Each row is a point. Each copy is the shape, with its points in the same order, turned, moved and blurred by noise. Is it also mirrored, or only turned?

Shape:
[[  6.1   6.4 -28.8]
 [-12.0  -7.4  -1.4]
 [ -9.5 -10.7   6.6]
 [ -2.5 -23.3  26.2]
 [ 17.6  -8.3 -10.1]
 [ 37.5   7.1   4.2]
 [-21.8  -3.9 -13.3]
 [-10.7  -0.8 -11.9]
 [ -0.5  -0.8 -28.2]]
Copy 1:
[[ -5.5 -29.1 -20.6]
 [-10.3  -0.8   0.2]
 [ -2.9   2.8   9.3]
 [  5.2  13.5  26.4]
 [  9.5 -24.5   1.7]
 [ 37.1 -21.7  -4.4]
 [-22.5  -2.2  -8.2]
 [-12.5  -9.6  -9.1]
 [-11.5 -26.9 -12.2]]
Copy 1 is: only turned
Copy 2 (9 x 3):
[[ 13.4  17.6 -23.0]
 [ -2.8  -5.6  -7.3]
 [ -6.8 -12.7  -1.8]
 [ -1.9 -28.1  22.9]
 [ 19.6   3.7  -0.3]
 [ 22.8  21.9  24.2]
 [ -8.3  -6.1 -23.0]
 [ -2.1   2.6 -16.7]
 [ 16.1   9.4 -25.9]]
Copy 2 is: only turned
Copy 3, 9 rows:
[[ -7.3 -25.8  -6.8]
 [ -8.0   7.9 -17.4]
 [ -1.4  14.9 -16.8]
 [ 16.6  30.9 -20.4]
 [ 15.0 -11.5 -10.6]
 [ 29.9  -9.8  14.3]
 [-21.8   1.4 -20.3]
 [-12.7  -2.6 -14.0]
 [ -9.8 -20.9 -15.5]]
Copy 3 is: mirrored

Shape:
[[-11.9  26.4   0.1  12.8   9.5   5.9]
 [ 14.1 -12.0   1.3  14.3  10.5  -8.1]
 [ 16.4   5.3  -7.4  -0.9   9.6  -5.7]
 [ 22.0  -4.2   6.3  10.6  -4.9  -0.7]
 [-12.6  -7.3   5.1  -8.7  -0.1  -3.1]
 [ 10.0 -11.4   2.4  12.7   8.7 -27.7]
 [ 16.1  35.3  11.7 -31.2   1.5 -24.0]
 [ 20.3  -2.1  21.4   4.5  11.4 -12.6]
 [-37.0  45.2  -6.2   4.3 -21.0   3.8]]
Copy 1 (9 x 6):
[[  9.1  32.4  -5.2  11.2 -10.0  -0.7]
 [ 20.0  -0.3   1.2 -13.5  13.8 -12.7]
 [ 22.5  -4.2  -2.8   0.0  -6.6  -1.9]
 [ 18.1   3.8  -4.2 -25.8  -8.9 -10.4]
 [ -6.2   0.1  21.2   2.5  -1.5   1.2]
 [ 24.6  -4.0  10.4  -3.1  10.1 -23.6]
 [ 31.5   6.6  26.3   6.8 -42.6  14.7]
 [ 33.5   9.3  16.2 -20.2  -3.0  -5.7]
 [-18.8  45.5  -4.0  28.9 -35.5 -11.6]]
Copy 1 is: mirrored
Copy 2:
[[ -1.3   3.7 -28.0   5.7  -8.1  -7.8]
 [ -5.8 -13.1   4.7   8.1  22.3   1.7]
 [  8.9   2.3  -3.2  -0.5  18.8   2.6]
 [  7.8 -13.3   7.3  13.5  10.6  11.1]
 [-12.0  -5.8  -0.1 -16.7  -2.0   9.2]
 [ -8.2  -9.4  16.2   2.9  22.0 -12.7]
 [ 21.6  41.0  14.3  -7.9  -4.4  -3.2]
 [ -6.8   6.6  15.1  16.2  14.2   6.5]
 [ 12.6  -1.9 -32.7 -14.7 -44.0 -17.9]]
Copy 2 is: only turned
Copy 3:
[[-21.2  14.7  -8.3 -10.3  13.2  11.2]
 [  3.7 -12.0   7.6  13.1  14.6   1.7]
 [ -1.0  -8.0 -16.4  11.8   6.9   5.4]
 [ 14.9   1.8  -2.7  13.7   8.2  -7.9]
 [ -2.1  -4.9   4.5 -10.7 -15.6   3.7]
 [ -5.0 -18.2  14.0  25.8   5.3   1.6]
 [-11.8  11.8 -32.0  27.2 -27.8  22.6]
 [ 10.5  -0.1   8.0  24.6   2.4  14.9]
 [-43.4  29.1 -18.9 -26.0 -10.2  -7.9]]
Copy 3 is: mirrored

Shape:
[[  6.2  12.4   1.5  14.9  -7.1   6.1  14.5  -8.5  12.5]
 [-14.9   9.1  -0.6   5.9 -16.1  22.5 -13.6  -5.3 -14.0]
 [ 19.4 -28.9  44.5  -3.7   7.7   8.9 -19.3  11.5   9.1]
 [ 29.0   4.9   3.3   3.3   1.4   6.0  -7.9  -0.2  14.2]
 [ -3.6   3.8 -10.2   7.0 -13.9  14.5   3.4   8.1  10.0]
 [  2.6  -7.6  21.0 -22.2 -20.1  -3.3 -27.3   9.1 -21.8]
 [ 14.6   7.0  -3.1   9.7   3.2   0.7  -0.6   4.8  20.8]
 [ -9.5  25.4 -15.1   8.7   6.8  14.6   4.7  15.2  -2.3]
 [-12.3  25.4   4.1   7.2  -9.6  -0.7   3.6   6.2  15.4]
 [ 12.9  -8.6  26.2 -28.7  -6.4  17.3 -25.7   2.6  17.6]
 [  9.5 -18.3  26.8 -27.0  14.3  -2.3 -24.8 -14.9   7.8]
 [ 14.5  29.2   9.4   5.4   2.1  15.1   8.1  -1.9   9.5]
 [  3.1 -27.0  25.4 -32.9 -11.2  11.5  -4.6   9.1 -16.4]]
Copy 1, 13 rows:
[[-11.2 -16.2   2.5   5.2  -9.5   6.5  10.1  20.3   9.6]
 [  6.9   4.7  -8.2  12.9 -18.5  -1.6 -12.6  37.6 -11.9]
 [ -5.7  39.9   2.7  24.1 -15.1  34.7  -5.0 -14.5   9.3]
 [ -5.5  -0.7  10.7  -4.6 -14.4  12.9  -9.3   2.0  19.5]
 [  2.0 -11.0 -19.7   5.4 -18.4   1.6   0.2  19.2   9.9]
 [ -3.1  40.2  -3.1  19.9 -20.7 -16.2 -20.4   1.8  -8.3]
 [ -9.4 -10.0  -3.4   0.6  -5.6  13.3  -5.5   4.1  21.0]
 [  7.1 -10.7 -15.8   4.9   5.5  -4.0  -8.8  38.1  21.9]
 [-24.0  -9.2 -15.9  10.3  -3.1  -1.4  -2.9  26.8  11.8]
 [-15.0  39.7  -9.4  -6.7 -24.7  17.9 -12.8   0.6   4.4]
 [-11.1  39.7   2.6  -5.9   2.0  19.4 -10.5 -11.8 -13.2]
 [-13.9  -1.8   8.0  -3.4  -6.2   6.7   0.8  33.0  23.5]
 [  8.4  50.3  -9.4  11.8 -20.4  -2.8   7.8  -3.0  -4.6]]
Copy 1 is: mirrored
Copy 2:
[[ 19.7  18.8  -2.2   3.5  -3.6   7.3   5.1   8.6  -1.3]
 [  9.1  -6.2   2.8  -0.5 -10.4  20.8   0.3 -22.5 -24.3]
 [ -6.9 -25.6  -6.4  41.0 -18.9  42.0 -10.4  20.5  13.7]
 [ 21.8  -3.6   3.5  24.0 -19.4   2.7  -7.7  13.3   6.1]
 [ 19.2   1.4  10.1 -10.8  -8.9  14.8  -7.9  -1.9  -1.4]
 [ -6.8 -38.9 -19.5  10.6 -20.4  17.3 -19.3  -1.7 -19.0]
 [ 14.4   7.5   8.4  10.9 -20.0   1.9  -4.2  12.3  10.9]
 [  3.5  10.8  28.4  -6.2  -6.2  -0.2  -5.5  -3.3 -18.1]
 [  3.6  21.2   0.9  -9.7 -22.6   8.3  -5.8   6.4 -12.5]
 [  8.3 -15.2 -11.8  30.9 -26.2  30.0 -39.4   4.0  -1.5]
 [-12.3 -13.2 -22.5  42.8 -14.9  14.6 -27.9  -4.6  13.0]
 [ 17.2  16.9   7.1  18.4 -12.5   4.4  -5.2  14.4 -17.0]
 [ -6.5 -36.8 -18.0  15.2   6.7  31.0 -31.4   4.4  -7.3]]
Copy 2 is: mirrored
